Rows are points. Examples show where two turns around zero, p and q, send a point. Where does a point land after both, in the order given? Backwards means that the second turn is done in reverse. Each puzzle has new turns, and all numbers are rounded.

Turn p:
|  -9 | -28 | -> |  -3 | -29 |
| -3 | 48 | -> | -13 |  46 |
|  12 | -20 | -> |  16 | -17 |
Turn q:
| -43 | -11 | -> | -44 |   5 |
|  18 | -20 | -> |  10 | -25 |
| -1 | 39 | -> | 13 | 37 |
| 25 | -9 | -> |  20 | -17 |
Where do these land?
p, then q: | -42 | -43 | -> | -47 | -37 |
p, then q backwards: |   1 | -11 | -> |  7 | -9 |
p, then q backwards: | 21 |  0 | -> | 18 | 11 |
p, then q: | -1 | 32 | -> |  3 | 32 |
q, then p: | 20 | 23 | -> | 23 | 20 |

Turn p:
| -21 | -11 |  19 | -32 | -> | -19 |  -1 |  21 | -34 |
| -35 | -22 |  31 |  -9 | -> | -20 | -13 |  43 | -16 |
|  -6 | -19 | -27 |  20 | -> |  -2 | -32 | -13 |  18 |
| 33 |  9 | 10 | -9 | -> |  28 |  21 |  -7 | -11 |
|  12 |  23 | -32 |  19 | -> |   1 |   7 | -35 |  29 |
| 17 | 20 |  0 | 12 | -> | 13 | 19 | -9 | 15 |
Turn q:
|   8 | -10 |  20 |  15 | -> |   8 | -17 |  21 |   2 |
| -48 |   2 |   9 |   0 | -> | -45 |  11 |  15 |   3 |
|  11 |  29 |   5 | -20 | -> | 17 | 32 |  2 | -6 |
|   0 |  20 | -31 |  14 | -> |   2 |  10 | -25 |  29 |
|  29 | -41 |  -3 |  -9 | -> |  19 | -36 | -12 | -28 |
Where do these land?
p, then q: |  -1 | -23 |  13 |  -7 | -> |   5 |  -6 |  10 | -24 |
p, then q: |   9 | -21 |  45 |  19 | -> |  32 |  -9 |  41 | -13 |
p, then q: |  -1 |  41 | -27 | -27 | -> | -21 |  35 | -34 |  19 |
p, then q: | -21 |  17 | -26 |   2 | -> | -30 |  -1 | -12 |  19 |
q, then p: |  14 | -14 |  -3 |  14 | -> |  16 | -18 |   0 |  -2 |
